Each point is reached from the start by the listed moves, each made once or not at all, plus a little noise. Say if it took an odd or an even number of moves. Then give how often each move was made.
In the rows, 128 means zero.

Moves:
(1): [166, 136, 139, 133]
(2): [123, 164, 135, 119]
(3): [120, 125, 170, 124]
Start: [157, 102, 128, 135]
Points:
[150, 101, 170, 129] => odd (0, 0, 1)
[185, 144, 185, 127] => odd (1, 1, 1)

Moves:
(1): [167, 136, 127, 123, 135, 123, 127, 125, 131, 134, 132, 132]
(2): [122, 169, 125, 130, 128, 123, 125, 134, 126, 133, 118, 125]
(3): [129, 132, 175, 121, 122, 127, 132, 124, 135, 125, 130, 132]
(4): [135, 131, 139, 180, 132, 134, 134, 123, 122, 129, 135, 129]
(5): [122, 130, 128, 126, 160, 126, 131, 133, 122, 119, 125, 127]
(6): [133, 136, 128, 124, 129, 183, 125, 130, 126, 125, 119, 122]
(7): [130, 133, 125, 123, 124, 127, 184, 129, 134, 134, 124, 123]
(8): [131, 122, 131, 131, 123, 132, 127, 168, 123, 128, 126, 133]
(9): [128, 126, 124, 131, 135, 129, 121, 138, 178, 132, 131, 133]
(10): [124, 123, 133, 124, 136, 131, 125, 129, 125, 175, 131, 130]
(11): [125, 132, 125, 122, 127, 130, 133, 131, 129, 128, 165, 128]
(12): [125, 127, 129, 125, 130, 128, 129, 121, 128, 126, 126, 167]
Start: [124, 121, 130, 123, 173, 125, 140, 127, 118, 160, 127, 124]
Points:
[125, 137, 168, 106, 194, 182, 195, 183, 169, 152, 151, 130] => odd (0, 0, 1, 0, 1, 1, 1, 1, 1, 0, 1, 0)
[122, 126, 180, 108, 198, 122, 150, 117, 118, 149, 128, 165] => odd (0, 0, 1, 0, 1, 0, 0, 0, 0, 0, 0, 1)
[162, 135, 186, 152, 194, 130, 143, 126, 168, 212, 183, 183] => odd (1, 0, 1, 1, 0, 0, 0, 0, 1, 1, 1, 1)
[112, 171, 139, 154, 216, 129, 204, 130, 108, 210, 157, 159] => odd (0, 1, 0, 1, 1, 0, 1, 0, 0, 1, 1, 1)
[159, 169, 188, 163, 219, 124, 137, 178, 157, 211, 129, 142] => even (1, 1, 1, 1, 1, 0, 0, 1, 1, 1, 0, 0)
[165, 182, 186, 160, 183, 177, 144, 113, 116, 166, 120, 166] => even (1, 1, 1, 1, 0, 1, 0, 0, 0, 0, 0, 1)
